Each row is a point. The window is the flat piece filled in between its corners: a triangle in 3 columns, a solid with four corners in 4, and so on. A path goes straight from each point to the next, and from the last back to the first. List the points from which the path goes on through the window.
(in the rows, 128 means zero)

Window, 4 rows:
[[145 104 162 120]
 [117 148 141 122]
 [143 147  63 119]
 [ 92  90 176 195]]
Path:
(1): [136 107 215 206]
(2): [156 177  88 175]
(3): [103 126  95  95]
(4): [116 117 122  85]
(5): [156 136 120 127]
(6): [137 139 185 154]
(7): [ 84 117 123 110]
(8): [ 87  86 150 157]
(9): [129 149 170 171]
(10): [176 122 185 149]
(11): [ 73 104 107 172]
(12): [130 121  88  83]
(13): [151 159  75 163]
(14): [160 103 154 141]
(15): [116 112 136 111]
(16): [102 104 161 136]
Through the window after points: 8, 10, 12

Window (8 x 8):
[[168 100  81 180 115  93 183  97]
 [123 168 114 104 149 127 123  99]
 [ 95 131 131 128  97 174 134 157]
 [138  24 132 206 126 175 204 104]
 [121 128 137 154 157 118 218 172]
 [121 162 154 158 116 110 129  97]
 [145 152 176 120  95 187 143 121]
 [160 148 186  96 116  80 100 109]]
Path:
(1): [135  93 193 205 147 147 125 162]
(2): [151 151 101 163 160 116 131 152]
(3): [125 110 133 130 114 112 176  83]
(4): [125 100 147 125  93 147 182  94]
(5): [102 167 117 141 144 150 118 185]
(6): [161 143 133 151 127 117 110 159]
(7): [109 145 157 114 135 131 165 112]
(8): [122 137 117 104 131 115 197  95]
(9): [137 115 153 209  94 157  94 143]
(10): [157 168 115 146 189 145 129 169]
(11): [115 121 165 119  91 118 180 100]
(12): [ 98 166 148 129 118  72 198  87]
(13): [167 121 155 169 124 162  73 139]
(14): [137 124  81 185 133 171 133 140]
(15): [110  96 191 116 112  93 185  94]
(16): [139  85 104 130  97 154 197  80]
Through the window after points: 4, 8, 10, 12, 16

Window (11 x 11):
[[  7 190 136  71 146  72 143  72  15 143  97]
 [ 92 167 144 158 134  85 125 136 172 164 129]
 [127  97 159 181  91 139 114 137 142 151  71]
 [134 100 117 116 102  76  66 130 109 155  96]
 [113  80 159 141 134 136 102 119 129 161 136]
 [171 119 149 113 123  92 131 125 129 129  98]
 [145 122 122 176 117  81 121  99 153 105 136]
 [142 151 129 132 111 162 121 150  76 146 178]
 [148 103 141 139 140 124  77 156 115  88 121]
 [132 128 118 105 123 153  70  81 147  93  79]
 [142  88  84  76  76 109 133 192 119 125 147]]
Path:
(1): [139 114 118 155 135 126 110 128 126 155 123]
(2): [127 150 115 124 143 105 125 116 112 135 108]
(3): [115 107 159 134  49 113  86 130 102 108 148]
(4): [116 128 179 107 104 114 121 127 113 115 128]
(5): [133  91  56 141 141 134  90 149 121 189 111]
(6): [138  91  96 117 110 137 149 158 113 145 116]
(7): [122 129 168 148  91 108  75 123 145 123  98]
(8): [108 114 122  98  76 101 104 147 142 107 155]
(9): [155 111 116 117 129 122 106 122 116 135  86]
(10): [148 103  87 153 125 136 135 121 144 135 120]
(11): [126 115 195 101 102 106  51 162 124 126 134]
(12): [123 126 170 107 110  83 101 136 132  87 117]
Through the window after points: 6, 8, 12

Window (14 x 14):
[[ 80  58  97  97 126 119 155 115 141 126  91 199  80 119]
 [152 142 161 126 156 110  79 142 136  88 181 144 110 154]
 [109 124 107 155 191 124 121 148 110 138 136 148 148  94]
 [ 68 125 125 151 187 171 139 151 131 166 184 139 124  91]
 [130  93 102 144  93 137 122 146 116 119 135 137 113  99]
 [102  84  90 143 131 110 152 103 112 148 159 127 120 148]
 [131 146 156 158 133 120 126 133 141 162  91 171 154 122]
 [183 127 112 160 123 156 158 115 162 161 182 168 156 104]
 [112 119 109 135 109 140 160 139  99 112 106 176 146 179]
 [113 134 120 118 118 180  96   7 140 154 174 139 131  83]
 [113 138 108 169 156 185 119 107 170 145 136 146 115 148]
 [151 114  97 101 106 184 126 147 140 121 107  71 121 131]
 [100 135 102 144 141 135 117 166 192 137 128 113 163  56]
 [161  80 120 140 120 172 114 125 147 141 171 127 158 130]]
Path:
(1): [123 123 107 135 138 156 123 149 137 161 162 166 124 131]
(2): [106 109 123 138 144 131 132 124 126 119 135 126 135  98]
(3): [ 89 125 127 162 155 148 164 120 120 118 121 118 129  91]
(4): [160 100  89 106 100 159  79 106 176 193 169 185 151 133]
(5): [103 130  59 118 119 150  92 120 149 143 163 153 147 132]
(6): [140 109 152 147 145 142 139 122 117 126 143 145 112 120]
(7): [121 100 158 136 141 161 117  99 136 105 135  66 131 142]
(8): [127 131  82 116 117 171 124 118 139 157 144 149 125  95]
(9): [127 112  86 140 136 145 123 119 150 181 148 145 117 127]
(10): [106 115 151 150 127 170 153 126 122  61 114 132 170  99]
(11): [143 106 158 170 114 157 153 120 141 102 157 145 115 127]
(12): [120 143 100 130 161 146  95 126 153 150 140 145 132 136]
Through the window after points: 7, 11

Window (14 x 14):
[[105 118  58 105  42  79 202 188 135  89 132 109 143 143]
 [172 132 119 122 128 179  63 139 144 174  78  91 158 129]
 [117 169 139 152  97 119  69  51 106 114 131  59  75  78]
 [103  73  93  94 115  88 147 124  50 117  55 104 128 112]
 [192  85 124 113 187 110 143 121 110 135  76 147 180 181]
 [ 88 200  71 117 117  91  69 102 112 172 191 162 160 109]
 [ 83 130 154 157  94 138  74 115 105  88 122 109 186  94]
 [164 145  80 110 170 215 161 146 104 176 122 181  86 115]
 [202  96  88 137 114 159  46  94  84 136 134 101 107 188]
 [106  98 126 126  99 147 137 133 121 147 169 117 119  46]
 [151 151 148  57 127 173 122 174 132 131 142 121 168 167]
 [ 84 141  87 172 206 116 125 130  85 152 155  86 116 109]
 [107  52  68 133 113 148  94  84 162 152 136 139 143 195]
 [112 168 127 138  56  92  81 130 116 155 153 137  73 133]]
Path:
(1): [127 135 129 161 120 125 103 109  93 167 114 134 142 170]
(2): [107 102  44  56 123 150  72 114 168  62 149  95 147  77]
(3): [139 127  93 122 150 126  99 148 135 117 131 127 116 147]
(4): [124 137 121 114  96 128 132  86  76 184 125 109 126 108]
(5): [107 122  40 139  64 154 178 137  66 188  99 155 152 115]
(6): [142 123 125 107 147 112 103 133 149 109 150  98 108 139]
(7): [141 106 103 103 122 120  76 145 120 112 119 116 140 147]
(8): [143 137 101 148 105 133 123  90  92 155 133 118 116 137]
(9): [125 139 115 139  82 146  91 117  92 158 144  85 129 130]
(10): [135 128  87 113 163  71 137 136 164  80  96 162  90 121]
(11): [116 124  88 106 113 115  91 130 143  92 144 111  95 132]
(12): [131 122  98 150 101 126 149 139  82 160 127 113 157 140]
(13): [133 140 119 136  55 174 132 157  77 218 156 110 195 143]
(14): [135 113 119  66 175 116  97 123 143  56 100 124  98 143]
(15): [109 141 106 140 133 139  82 128 130 111 133 117  94 103]
(16): [124 126 100 122  76 133 120  88  95 172 136  90 140 130]
Through the window after points: 7, 9, 11, 13

Window:
[[154 154  71 136 169  96 121  97 128 167 126 186 143 160]
 [160 130 131 146 225  92 152 150 143  71 126 170 154  63]
 [115 137 136 153 117  70 177 189 116 187 118 129 132 104]
 [ 89 172 146 124  96 103 135 117 140 116 155 191 151 142]
 [152 138 133  66 138 163 105 147 114 125  97 147 167 177]
 [138 105 122 147 173 107 134 127 121 108 125  73 117 185]
 [160 104 165  93 131 166 162 104 157 157 177 125 132 120]
 [187  59  92 139  72 125 108 135  84  81 129  86 113 153]
 [183 148 154  86 107 178 154 101 179  79  50 144 105  76]
 [113 109 103  71  99  86 114 160  97 193 130 164  85 153]
 [150 167  91 126 111 144  63 112  51 107 221 144 111 135]
 [180 108  77 143 151 107 124 186 144 150 203 139  94 167]
 [113 158 187  98  89 149  76  74 179 149 105 139 160 123]
 [ 80 136 132 173 136 171 113 103 165 126 127 179 146 142]]
Path:
(1): [125 134  76 115  91 117 134 118 175 110 131 129 129 113]
(2): [152 123 195 106 172 121 124 153  66 184 150 180 114 162]
(3): [177 115 155 162 167 142 103 130  95 154 121 152 107 188]
(4): [102 144  81  91  98 100 150 143 139 115 163 148 142  95]
(5): [145 131  81 123 134 104 142 158 153 112 177 121 129  89]
(6): [167 107 127 136 137 126 105 138  99 133 140 155 110 176]
(7): [183 110 174 160 106 122 104  87  75 111 171 157 121 154]
(8): [116 144  43  75 146 143 121 171 175 147 105 113 126 118]
(9): [124 159  54  97 152 148 167 125 135 121 132 135 169  50]
(10): [128 128 177 158 102  87 103 145 135 147 158 177 106 209]
(11): [156 127 123 138 143 105 102 127 112 146 134 167 107 169]
(12): [123 170  73 109 141 131 173 105 180 149 121 143 192  78]
(13): [109 166  78  67 150 123 148 117 145 153 149 121 160 145]
(14): [187  95 200 155  91 160  77 126 103 101 123 166  94 126]
(15): [219 114 170 169 117 148 126 176  71 112 108 121 134 175]
(16): [101 120  75  80 119 121 103  87 148 121 165 137 126 119]
Through the window after points: 1, 5, 9, 11, 13, 15

Window (14 x 14):
[[124  60 169  92 178 124 124 141  77  83 127 117 165 179]
 [ 69 126 122 162 104 148 176  95 163 170 157  66  77 111]
 [170  91  68 162 150  90 188  80 130 100 126 149 136 137]
 [135  43 175  97  96 114  49  82 123  53  75  67 110 118]
 [132 150 137 101 142 111 143 134 116 107 132 205 107  79]
 [ 88 164 122 162  31 151 120 188  80 113 137 124  88 102]
 [155  77 130 235  88 167 154 149 117 127 107 108  85 141]
 [135 113 112 111 160 117 127 112 171  99 111 121 144 170]
 [127 109 129 117 150 101  77 129  75  75 138 144  35  98]
 [164 125 122 172 178 117 123 111 120 164  69  68 150 130]
 [162  93  67 115 108 163 169  75 128 133 149 134  90 137]
 [139  84 134 129 116 114 110 119 135 136 160 111 138 146]
 [147 162 108 146 196 122 123  87 156  84 140 130 145  69]
 [122 184 137 188 177 109  84  49 121  93 116 145 120 111]]
Path:
(1): [198 198 116 119  92  94 148 100 117 102 125  89 112 120]
(2): [170 167 139 109 153 117 149 125 100  66 198 121  59 149]
(3): [112  61 100 155 133 107  94 101 124 129  81 145 130  89]
(4): [112  81 112 181 142 150 112 100 130 142 101 128 103 149]
(5): [172 144 165 104 112 102 176 163 101  67 166 107 129  91]
(6): [181 139 132 137 122 111 142  90 119 115 152 112 129 146]
(7): [ 95  92 105 142 143 141 107 106 130 118 118 147 101 107]
(8): [ 89  28 124 174 148 124  89 138 148  90  95 104  96  89]
(9): [139 135 132 128 120 122 118 114  93 104 139 125  75 124]
(10): [207 131 154 167 108  93 167  94 125  45 118  92 149 132]
(11): [111  84  95 158 143 139 122 125 114 138 125 147  81 124]
(12): [ 77  78 118 164 141 149 110 131 131 125 131 154  98 101]
Through the window after points: 2, 4, 6, 8, 10

Window (14 x 14):
[[132 148  85 131 123  94 122 147  85  68  74 158  90  90]
 [118 161 145 145 162 146 160 187 105 121  99 171  66 142]
 [176  95 132 132 128  80 125 162 128  92  60 212 100 152]
 [114 131 127 139 134 118 198  72 180 188 196 127 188  96]
 [ 98 114  78 145 159 173 143 104 192 156 131 104 187 167]
 [139 182 131 106 136  72 122 126 112 154  67 129  66 148]
 [129  58 101 132 175 144 174 100 125 179 189  80 163 149]
 [130 141 133  72 113 148 107 100 148 157 157 156  67  96]
 [103 121 102 166 123 121 135  77 131 146 205 142 162 183]
 [ 75  92 141  94 126 137 188 103 158 125 183  90 194 174]
 [120  96 116 162  69 165 177  90 134 171 138 102 162 151]
 [109 139 182 143 146 121  83 107 106 137  87 145 111  98]
 [202 195 157 125 142 141 113 103 108  89  88 137  94 124]
 [120 111 122 116 157 103 168  79  97  83  52 223  42 136]]
Path:
(1): [156 103 111 139 114 115 143  96 173 127 129 113  99 126]
(2): [ 54 193 114  95 179 149 127 148  56 138  84 191 151 151]
(3): [141 129 130  92 137 143 141  66  71 140 105 140 158 132]
(4): [108 106 114 165 128 103 148 122 170 128 138 138  98 134]
(5): [101 137 119 162 186  59 156 131 196 112 123 131  57 152]
(6): [128 135 123 110 119 150 136  93 106 148 122 141 129 123]
(7): [125 137 135 115 129 139 155  95 102 149 112 163 132 125]
(8): [125 147  99 148 137 122 120 121 152 111 132  97 106 137]
(9): [118 105 128 164 135 101 172  70 158 151 178 111 134  89]
(10): [118 167 121  84 134 150 173 124 150 172 131 165 189 157]
(11): [135 124 111 114 126 154 146 118 109 166 123 150 130 109]
(12): [105 106 128 187 153  93 167  94 187  86 154  76 144 200]
(13): [112 114 158 188 134  75 213  87 185  77 158 122 112  73]
(14): [135 118 113 122 129 151 122 116 116 149 121 148 143 163]
(15): [ 58 129 138  57 140 135 110  96 131 157 115 161 232 160]
(16): [139 115 116 140 133 122 160 105 145 135 144 116 112 137]
Through the window after points: 1, 9, 11

Window:
[[128 146 173 104 229 122 143 152 129 101 142 162  91 175]
 [107 129 156  90  79 160 114 101  90 201  89 143 201 126]
 [170 163 101 119 124 120 126 101 149 108 200 138 135 154]
 [121  93 137 139 111  40 175 113  48 102  82  97 154 164]
 [154  91 187 116  77 103  82 104 139 110 101  67 227  76]
 [165 197  96  97 185 106 100 176 119  42  78  52  83 116]
 [141 105 137 174 171 146 140 125  70 144 111 119 102 135]
 [110 173 118 182 112 135 146 149 149 151 120 196 121 157]
 [123  84  80  50 132 129 113 127 112 131  95 120 190  79]
 [ 94 153  69 102 151  67  92 123 109 161 142 144 155 143]
 [126 119  63  93 125 121  80  65 193 142  77  90 136 153]
 [236 140 146 138 131 125 105  95 178 142 110 130 169 124]
 [159 132 173 144 160 103 132 104  88  53 114  97 226 137]
 [131 160  84  99 207 102 174 110 149 142 159 102 119 123]]
Path:
(1): [137 146 118 123 158 109 139  84 112 131 103 140 114 117]
(2): [133 128 145 162 119 139 126 182 126 131 141 136 165 178]
(3): [126 130 153 143 152 149  93 178 116 136 112  89 191 169]
(4): [157 116 145  99 108  86 122  76 141 106 123 106 165  83]
(5): [167 146 161 100 111 117 165  61 174  92  91 174 127  75]
(6): [151 116 130 140 166 121 105 145  94 125 119  80 171 160]
(7): [166 112 117 112 168 121 135 132 128 117 127  91 165 151]
(8): [118 152 157 120 135 100 118 101 131 112 122 135 146 112]
(9): [140 154 145  97 147  74 205  66 104  97  68 132  34 102]
(10): [142 127  96 166 140 151  44 154 158 158 162 109 237 194]
(11): [137  89 132 146  91 138 111 155 166 172 110 107 180 190]
(12): [129 129 125 100 143 104 132  93  95 126 117 138 163 108]
(13): [138 147 139 111 139 115 146  79  98 139 117 113 142 118]
(14): [136 130 136 138 131 122  99 155 143 136 117 144 166 161]
(15): [133 127 128 140 171 132 124 155  96 136 122 116 128 147]
(16): [152 120 131 157 138 126 140  84 100 120  95 119 118 114]
Through the window after points: 1, 3, 7, 15

Window, 14 rows:
[[137 111 178 127 121  73 129 111 136 146 107 166 178 167]
 [141 124  75 107 118 164 105  90 165 167  90 137 148 102]
 [120 127 163 180 133 111  96 114 145 156 124 138 129 104]
 [117 105 126 163 138 128 124 159 104  96 150 162 230 134]
 [107 116 134 141  47 170 162  92  68  84 117 123  89 158]
 [164 153  87 158 133 140 110 153 114 161 167 172  88  94]
 [108 109 130  76 110 120  93 123  91 169 116  73 132 124]
 [152 158 122  95 121 138 127  36  93 125 227 168  57 153]
 [ 98 177  70 124 148 100 191 103 157 151 161 141 174 137]
 [124 111 132  91  86 114 101  69 110 117  71 123 135  57]
 [140 137 142 144 110 116  99 143 129  56 123 142 189 178]
 [116 193 203 140 106 124 135 112  82 168 157 136 156  66]
 [152 124 183 142 130 134 151 122 179 113 145 167  82 135]
 [ 75 158  36  84  76 119 143 112 131 137 200 139 191 149]]
Path:
(1): [ 96 145 114 125  88 149 138 115 105 113 110 138 123 145]
(2): [ 53 124 119 107  91 108 142  89  36 101 100 206  97 146]
(3): [183 132 148 162  68 190 145 108 152 119 166  55 128 136]
(4): [167 113 160 163 111 114 146 115 133 132 121 115 151 123]
(5): [ 74 169 117  88 132 135  93  77 101 137 149 177  90 108]
(6): [ 64 187 124 119 152 142 132 138  95 139  94 177 140  68]
(7): [168 119 169 141  83 111 119  94 119 119 176 119 161 146]
(8): [141 126  99 129  80 107 127 114 153  95 198 136 161 119]
(9): [ 90 174 148 119 148 142 119 122  82 150  78 149 161 168]
(10): [ 14 136 177 157 100 142 122 128  62 116 147 170  92 165]
(11): [212 114  83 109  53 153 168  74 122  97 109  93 141 123]
(12): [159 135 107 129 106  84 114 106 140 137 184 111 186 122]
(13): [103 143 114 122 107 137 130 121 118 113 126 158 142 144]
(14): [ 82 137 155  98 106 124  96 119 114 146 136 117 121 125]
(15): [197 104  93 130 127 118 145 109  98 165 118  98 170 110]
(16): [147 100 130 130  73 111 160  76 102 121 203 129 150 141]
Through the window after points: 2, 6, 8, 10, 12, 14, 16

Window:
[[194 149 105 135  94 162  84 156 100 165 121  86 148  88]
 [139 189 122  95 142 138 119 104 145 182 165 153 197 215]
 [143 106 143 172 137 144 187 109 172 123  75 112 115 127]
 [107 100  47 123 108 136 197 125 147 179 131 116 100 183]
 [ 89 161 151 154 180 121 147 120  93 107 137 179 105 166]
 [170 160  77 113 121 122 101 143 208 118 155 142 176 117]
 [ 97 104 104 128 110 177 136 160 142  71  95 111 104 150]
 [198 175  93 136  53 155 135 112 126  95  78 121 149 109]
 [ 90 141 121  12 148 174 124 140 161 131 142 172 179 143]
 [181 114 140  66 111 147 177 209 188 153 173 154 162 147]
 [106  96 147 139  81  59 136 185 128 146 134 117 125 148]
 [ 75 207 122  93 115 171 118 107 111 177 166  92 144 146]
 [145  89 149 112 100 143 102 167  91  93 199 152 175 108]
 [129 174 179 152 158  84 178 166  67 138 136 115 191 155]]
Path:
(1): [110 165 111 137 106 148 167 173 101 169 148 158 176 144]
(2): [136 104 119 100 132 126 136 105 156  95 111  92  91 138]
(3): [170 137 135  79 144 115 136 105 164  63 171 112 102 163]
(4): [127 137 101 127  83 161 134 184 139 184 111 134 189 115]
(5): [112 150 147 182 118 139 131 182 123 155 130 138 168 108]
(6): [163 132 129  78 131 113 151 133 121 106 164 127 164 161]
(7): [163 141 118 103 161 111 143 147 133 136 162  49 124 129]
(8): [118 140 127 132  89 145 139 145 124 125 107 164 161 153]
(9): [ 97 135  90 183 101 188 150 136  90 149 158 175 225 151]
(10): [193 135 140  77 128  98 122 153 166 122 101  93  80 134]
(11): [148 125 114  88 123 122 140 120 132 113 137 119 131 146]
(12): [102 170 123 135 123 192 111 177 131 154 123 164 174 121]
Through the window after points: 5, 7, 11

Window:
[[ 88 132 121 132 125 105 124 104 146  97 123 114 128 153]
 [ 97 173  96 104 135 120 108  85 119 182  96 130  84 127]
 [ 82 161  71 132 179  42 203 183 153 121 177  92  75  85]
 [226 126 124 104  63 105 195  74 144 148  74  92 193 132]
 [ 76 121  71  95 155 112 111 119 107 151 120 120 171 123]
 [164 143 112  85 148 101  92 131 134 158  82 179 137 146]
 [173 134 156 105  96 148  87  74  91 110 158  89 130 145]
 [112 145  78 126 107 141 188  75  74 111  89 148 128 107]
 [112 152 123 100 125 117 187 142 117 147 112 115 145 153]
 [172  91 117  99 158 112 175  55  96 179  95 133 133 131]
 [127 114 114 169 189  63 108 161  98 162 126  97 140 125]
 [190 123 108 171 186  86 135  96 132 212 166 119 184 143]
 [ 99 143 131 117 172 161 119  81 119 151 108 119 166  93]
 [ 72 128 149 128 102  99 107  69  64 139 150 160 103  90]]
Path:
(1): [119  89 117 118 143 111 128 135 135 178 122 134 104 109]
(2): [131 197  83 119 131 115 169  65  77 112 117 108 208 154]
(3): [133 154  87 133 205  44 114  40 115 118 121  93 160 154]
(4): [129 120 132 101  70 185 156 166 118 160 109 134 121 115]
(5): [148  92 130 181 101 138 139 125 111 161 152 155 122  90]
(6): [114 158  95  96 149  98 154  98 114 139 112 110 118 129]
(7): [131 157 108 142 176  66 152  91 108 143 138 111 161 134]
(8): [121  97 107 123 128 131 104 167 128 185 115 119  78 107]
Through the window after points: 1, 5, 7
